Every row gives one point. The points of each table are mixes of a few directions, plus a little noise. How many directions does each table use, and how many do they share? Where both have some left over, give the other angles between the two spaces (their principal angles), to ten degrees, smallest first.
In the rows, 128 means zero.

First (5 x 2):
[[159  82]
 [117 143]
 [133 122]
 [ 88 187]
 [142 106]]
Second (5 x 2):
[[123 137]
 [106 161]
 [139 113]
 [170  67]
 [104 163]]
Directions: first 1, second 1, shared 1

First (5 x 4):
[[117 184 101  64]
 [161 123 114 117]
 [154 124 117 118]
 [114 111 146 158]
 [ 95  98 163 184]]
Second (7 x 4):
[[159 134 198 116]
 [132  84 157  77]
 [146 115 175 105]
 [121 128 111 132]
 [121 163  93 170]
 [117 147  93 156]
 [102 125  69 140]]
Directions: first 2, second 2, shared 0; angles 80, 80

First (10 x 8):
[[128 165 125 132 172 178  86 109]
 [118 161 126  83 144 123 108 111]
 [136  68 147 134  80  56 176 158]
 [130  78 130 135  73  71 181 154]
 [116 154 165 125 143 153 128 116]
 [114 161 121 110 133 153 125 114]
 [139  65  86 158  62  89 183 161]
 [131 154 104 112 159 148  88 113]
 [125 148 130 149 147 177 117 119]
 [143 126 145 141 168 133  88 126]]
Second (8 x 8):
[[108 181 109  98 139 169 117 104]
 [101 196 105  89 141 178 114  98]
 [114 165 115 107 135 156 120 111]
 [138 103 138 143 122 109 134 140]
 [111 170 114 104 136 159 120 109]
 [164  36 159 180 109  61 146 168]
 [156  59 152 166 114  76 142 158]
 [134 113 133 136 125 117 132 135]]
Directions: first 4, second 1, shared 1

First (10 x 11):
[[128 128 128 129 130 128 132 127 130 129 128]
 [107 132 156  88  79 130   7 157  66  87 160]
 [137 127 117 144 147 127 175 117 153 145 116]
 [110 131 152  94  86 130  26 153  75  92 154]
 [148 124 103 164 173 126 239 101 186 167 100]
 [127 128 129 127 128 128 126 129 126 127 128]
 [142 126 109 154 162 126 210 108 170 157 107]
 [130 127 124 133 134 128 144 125 136 134 125]
 [125 128 131 122 123 128 113 132 120 123 132]
 [125 129 132 122 120 128 108 133 117 121 133]]
Second (11 x 11):
[[166 144 146 114 117  90 128  87 137 152 139]
 [135 120 135 114 138 129 138 122 135 150  93]
 [136 123 153  97 122 135  73 131 139 133 110]
 [101 131 118 140 114 120 141 133  47  95 158]
 [136 117 118 140 164 135 198 112 153 157  86]
 [124 117 144 132 150 174  76 141 178 102 132]
 [ 83 125  84 109  70 119 106 212 102 144 103]
 [170 153 156 114 103  97  70  96 161 130 175]
 [131 118 145 105 135 130 122 120 111 140  95]
 [130 136 108 159 134 131 151 132 166 122 155]
 [ 96 124 102 184 160 148 206 122  80  83 161]]
Directions: first 1, second 5, shared 1

First (8 x 14):
[[118 168  88  95 118 163 182 157  99 149 122 125 116 123]
 [ 98  98 182 189 143 103  96 120 130 112 118 125 122 145]
 [156 189  63  69  96 189 194 128 125 140 135 130 124 112]
 [160 139  96  83 118 134 133 122 138 134 139 131 138 114]
 [124  62 203 196 149  70  45  92 162  97 130 130 140 143]
 [159 173  87  95  97 179 170 108 140 123 136 131 127 118]
 [116  96 139 124 152  86  99 154 114 144 124 126 135 129]
 [ 92  99 168 172 149 100 105 142 115 126 116 125 122 141]]
Second (10 x 14):
[[184 102 116  91 122  86  77 107 158 131 158 134 158  97]
 [166 115 148 167  96  75  71 105 139 135 179 131 149  59]
 [ 98 136 104  78 162 178 180 149 123 121  78 125 111 198]
 [178 109 139 145 101  72  66 104 146 134 178 133 155  64]
 [ 49 167 163 219 118 169 184 152  81 125 106 119  87 140]
 [132 128 135 143 120 118 119 124 128 129 139 128 130 113]
 [120 135 145 167 115 121 125 127 118 129 139 127 124 108]
 [ 97 138 109  92 156 173 174 147 121 122  85 125 112 187]
 [137 123 123 116 130 123 121 125 134 129 130 129 132 127]
 [118 127  98  63 160 164 162 141 134 122  89 128 122 188]]
Directions: first 3, second 2, shared 1; angles 60
